Every row gives one point. A path goes straight from each point to the next, and from the last back to the first. The post is the endless flat space through its rows: a point in 2 columns, a line in 3, a plane in 4, and so on, so that a path can go around it. Count how often the path circles the post. Going back the other way cancels.

Post (2 x 3):
| +0.03 | +0.23 | +0.26 |
| -0.01 | -0.37 | -0.38 |
Path (15 x 3):
| -0.11 | -0.25 | -0.63 |
| -0.44 | +0.55 | +0.38 |
| -0.12 | +0.00 | +0.21 |
| -0.28 | +0.29 | +0.17 |
| -0.28 | +0.45 | -0.17 |
| -0.30 | +0.11 | +0.04 |
| -0.05 | -0.21 | +0.02 |
| +0.25 | -0.59 | -0.01 |
| +0.36 | +0.00 | -0.29 |
| +0.02 | -0.02 | -0.42 |
| -0.26 | +0.25 | -0.19 |
| -0.30 | -0.08 | +0.21 |
| -0.06 | -0.46 | -0.09 |
| +0.25 | -0.53 | -0.46 |
| +0.20 | +0.26 | -0.04 |
Times around: 2

Post, 5 rows:
| +0.08 | -0.56 | -0.54 | -0.38 | +0.54 | +0.11 |
| +0.12 | +0.08 | -0.01 | +0.54 | -0.57 | +0.73 |
| +0.02 | +0.04 | +0.16 | +0.22 | -0.02 | -0.06 |
| +0.03 | -0.09 | +0.15 | -0.16 | -0.19 | -0.01 |
| -0.13 | +0.20 | -0.22 | -0.08 | -0.01 | -0.34 |
Path:
| -0.49 | -0.45 | -0.09 | -0.63 | -0.12 | +0.07 |
| -0.26 | +0.04 | -0.17 | -0.16 | +0.44 | +0.07 |
| -0.12 | +0.40 | -0.28 | -0.10 | +0.22 | -0.11 |
| +0.58 | -0.17 | -0.12 | +0.10 | +0.15 | +0.18 |
| +0.34 | -0.37 | +0.01 | -0.19 | -0.11 | -0.29 |
| -0.01 | -0.37 | +0.18 | -0.17 | -0.82 | +0.13 |
| +0.10 | -0.05 | +0.02 | +0.77 | -0.10 | +0.03 |
| +0.37 | -0.13 | -0.24 | +0.03 | -0.11 | +0.16 |
| +0.32 | -0.15 | -0.07 | -0.43 | -0.11 | +0.33 |
| +0.26 | -0.19 | -0.41 | -0.12 | -0.05 | +0.21 |
| +0.11 | +0.20 | +0.31 | +0.31 | -0.35 | -0.59 |
| +0.60 | +0.30 | +0.45 | +0.67 | -0.24 | -0.08 |
| +0.56 | +0.17 | -0.45 | +0.60 | +0.24 | +0.32 |
| +0.46 | -0.19 | -0.24 | +0.20 | -0.23 | -0.07 |
| +0.06 | -0.63 | -0.13 | +0.56 | -0.15 | +0.45 |
| -0.40 | -0.35 | -0.39 | -0.34 | -0.01 | +0.07 |
| -0.16 | -0.02 | +0.28 | +0.19 | -0.05 | +0.31 |
| -0.09 | +0.05 | -0.02 | -0.22 | +0.33 | -0.07 |
| +0.17 | +0.14 | -0.10 | +0.00 | -0.41 | +0.38 |
| +0.08 | +0.37 | +0.07 | +0.27 | -0.05 | -0.11 |
| +0.05 | +0.01 | +0.09 | -0.19 | +0.37 | +0.11 |
| -0.13 | +0.06 | -0.24 | +0.27 | -0.02 | +0.35 |
| -0.55 | -0.19 | +0.00 | -0.37 | +0.56 | -0.36 |
| -0.14 | +0.13 | -0.17 | +0.11 | +0.18 | +0.22 |
| +0.14 | +0.10 | -0.12 | -0.19 | -0.12 | +0.15 |
| -0.03 | -0.01 | -0.31 | +0.10 | +0.25 | +0.22 |
| -0.47 | +0.06 | +0.41 | +0.30 | +0.39 | -0.09 |
Times around: 1

Post (8 x 9):
| +0.29 | -0.23 | +0.02 | +0.31 | -0.13 | -0.37 | +0.05 | -0.19 | +0.09 |
| +0.04 | -0.20 | -0.08 | -0.06 | -0.42 | -0.02 | +0.16 | -0.14 | +0.21 |
| -0.26 | -0.17 | -0.13 | -0.05 | +0.10 | -0.01 | +0.01 | -0.48 | +0.26 |
| -0.26 | +0.33 | +0.29 | +0.10 | +0.01 | +0.00 | +0.00 | -0.20 | -0.10 |
| +0.10 | -0.20 | -0.07 | -0.25 | +0.01 | -0.25 | +0.28 | -0.38 | +0.06 |
| -0.08 | -0.09 | +0.37 | +0.08 | +0.43 | +0.02 | -0.26 | +0.32 | -0.12 |
| +0.04 | -0.01 | +0.45 | +0.53 | +0.03 | +0.27 | +0.00 | +0.22 | -0.60 |
| +0.37 | -0.33 | -0.17 | +0.16 | +0.21 | -0.18 | +0.27 | +0.24 | +0.30 |
Path:
| +0.06 | -0.68 | +0.10 | -0.31 | +0.43 | -0.02 | -0.09 | +0.08 | +0.40 |
| +0.02 | -0.12 | +0.47 | +0.19 | -0.65 | -0.14 | +0.24 | +0.15 | -0.20 |
| +0.56 | -0.29 | -0.07 | +0.60 | -0.03 | -0.09 | +0.41 | +0.64 | -0.26 |
| +0.03 | -0.20 | +0.01 | +0.26 | +0.10 | -0.38 | -0.31 | -0.62 | +0.00 |
| +0.43 | -0.02 | -0.01 | +0.06 | +0.36 | -0.49 | -0.06 | -0.40 | +0.19 |
| +0.35 | -0.08 | +0.40 | +0.56 | -0.04 | -0.03 | +0.12 | +0.27 | -0.02 |
| -0.19 | -0.16 | +0.18 | +0.16 | -0.39 | -0.05 | +0.05 | -0.45 | +0.14 |
| -0.10 | -0.26 | +0.07 | -0.10 | +0.04 | -0.55 | -0.20 | +0.03 | +0.30 |
| -0.19 | +0.40 | +0.22 | +0.02 | -0.70 | +0.65 | -0.18 | +0.67 | -0.45 |
| -0.32 | +0.23 | +0.11 | +0.09 | +0.17 | +0.34 | -0.40 | +0.06 | -0.03 |
| +0.71 | -0.42 | +0.24 | +0.25 | +0.08 | -0.43 | -0.15 | -0.23 | -0.10 |
| -0.05 | +0.27 | +0.42 | -0.23 | -0.45 | -0.36 | +0.03 | -0.31 | +0.06 |
| +0.15 | -0.08 | +0.16 | -0.06 | -0.20 | -0.04 | +0.72 | +0.04 | -0.18 |
| -0.44 | -0.31 | -0.22 | +0.17 | -0.13 | -0.10 | -0.35 | -0.42 | +0.04 |
| +0.57 | -0.24 | -0.29 | +0.28 | +0.40 | +0.10 | +0.45 | +0.39 | -0.19 |
| +0.35 | -0.23 | -0.23 | +0.42 | +0.18 | +0.17 | +0.23 | -0.45 | -0.08 |
| +0.40 | -0.59 | +0.18 | +0.19 | +0.01 | -0.39 | +0.15 | -0.16 | +0.25 |
| -0.58 | -0.14 | -0.05 | +0.01 | +0.00 | -0.03 | -0.11 | -0.27 | +0.48 |
| +0.10 | +0.01 | +0.10 | -0.12 | -0.14 | -0.02 | +0.62 | -0.05 | -0.62 |
| -0.08 | -0.39 | +0.18 | -0.38 | -0.05 | +0.03 | -0.17 | +0.21 | -0.26 |
| -0.13 | +0.73 | -0.05 | -0.36 | +0.08 | -0.21 | +0.19 | -0.49 | -0.12 |
| +0.38 | -0.34 | +0.10 | +0.53 | +0.13 | +0.33 | -0.28 | +0.21 | -0.03 |
Times around: 4
